Rows are points. Two turns around zero, p and q, are shown by what they do to some points. Write where each new point lands after one turn and then the other. Backwards means that the second turn is done in reverse. Each puzzle has new turns, and all numbers are rounded.
In the rows, 128 means zero.

Turn p:
[156 142] -> [146 153]
[119  85] -> [140  86]
[111 151] -> [102 140]
[125 134] -> [123 132]
Turn q:
[140 106] -> [145 109]
[150 152] -> [144 156]
[ 94 126] -> [ 95 118]
Where do these land?
q, then p: [126 136] -> [121 133]
p, then q: [128  82] -> [158  93]
q, then p backwards: [144 173] -> [155 168]
q, then p: [126 118] -> [133 119]
q, then p backwards: [116 131] -> [117 134]

Turn p:
[116  87 146 119] -> [108  86 124 118]
[159 169 129 120] -> [164 152 152 144]
[118 127 128  98] -> [138 119 136 101]
[ 98 110 143 145] -> [ 88 119 126 123]
[133 118 135 152] -> [113 124 122 150]
[144 158  86 135] -> [157 169 107 133]
Turn q:
[119 151 133 110] -> [119 131 138 100]
[111 105 162 141] -> [126  95 152 149]
[158 133 144 155] -> [163 140 145 144]
[139 146 102 144] -> [129 164 121 133]
[113 104  98  90] -> [103 110  83 114]
Where do these land?
p, then q: [149 143 132 113] -> [157 128 135 129]
p, then q: [120 101 158 115] -> [120  89 122 143]
q, then p backwards: [ 87 138 122  74] -> [ 69  94 131 116]
p, then q: [123 128 123 163] -> [103 150 139 137]
q, then p backwards: [152 140 127 159] -> [151 161 123 133]
q, then p: [136 118 105 144] -> [127 154 116 138]
